Each row is a point. To make a cloud, some directions were put in groups of two or more. Within a group, all points are equally far from the middle, so they leave a hole (a ring in 2 directions, a hollow ball in 3). The other directions are filled evenly. Then the cloud was stretched, turned, moved and blurred a little. Count the holes, and give their numbers of directions, smallest first.

Cloud (13 x 2):
[[ 12  59]
 [-33  -1]
 [ -8 -51]
 [ 53  22]
 [ 16  58]
 [ 48  36]
 [-15 -47]
 [ 56  -4]
 [ 39  47]
 [-19 -40]
 [ 40  46]
 [ 37 -43]
 [-22  37]]
Holes: 1 (2)

Cloud (20 x 3):
[[ -2   0 -37]
 [ 12  -4  -3]
 [-12 -20 -28]
 [-55  14  26]
 [-60  13  14]
 [ 18  -1  -5]
 [-53  12  29]
 [-28 -15  18]
 [ 25  -7 -45]
 [-47   4 -11]
 [-15 -25  -3]
 [-40   7  28]
 [ -2  26 -27]
 [  7  -2   2]
 [ 14  -4  -4]
 [ 29  -8 -22]
 [  3  -4   4]
 [ 11  17   5]
 [ -1  19  10]
 [-33   4  26]]
Holes: 1 (2)

Cloud, 27 rows:
[[ -4  13  41  16]
 [ 37 -11   2 -24]
 [ -6  25 -36  20]
 [ 23 -11  10 -30]
 [ -8 -33   1 -23]
 [ 52 -29  -8   5]
 [ -7 -27   3 -27]
 [ -6 -42   4 -16]
 [ 20 -41  33  14]
 [ -9   5 -43   2]
 [ -3 -40 -36  15]
 [  8 -38 -38  27]
 [ 29  -1 -10  60]
 [ 32  28  -4  -1]
 [-24  21 -22  27]
 [ 34  24  -3  -6]
 [-19  24 -23  32]
 [-26  -1 -15 -11]
 [ 17 -32 -31  44]
 [ 43  -6 -32  -5]
 [ -9  25 -34  22]
 [ 13 -14  45  31]
 [  0  28 -35  24]
 [ 32 -31 -35  32]
 [ 51 -31   1  16]
 [ 43  -6 -10 -18]
 [ -9 -49   0  -4]]
Holes: 2 (2, 2)
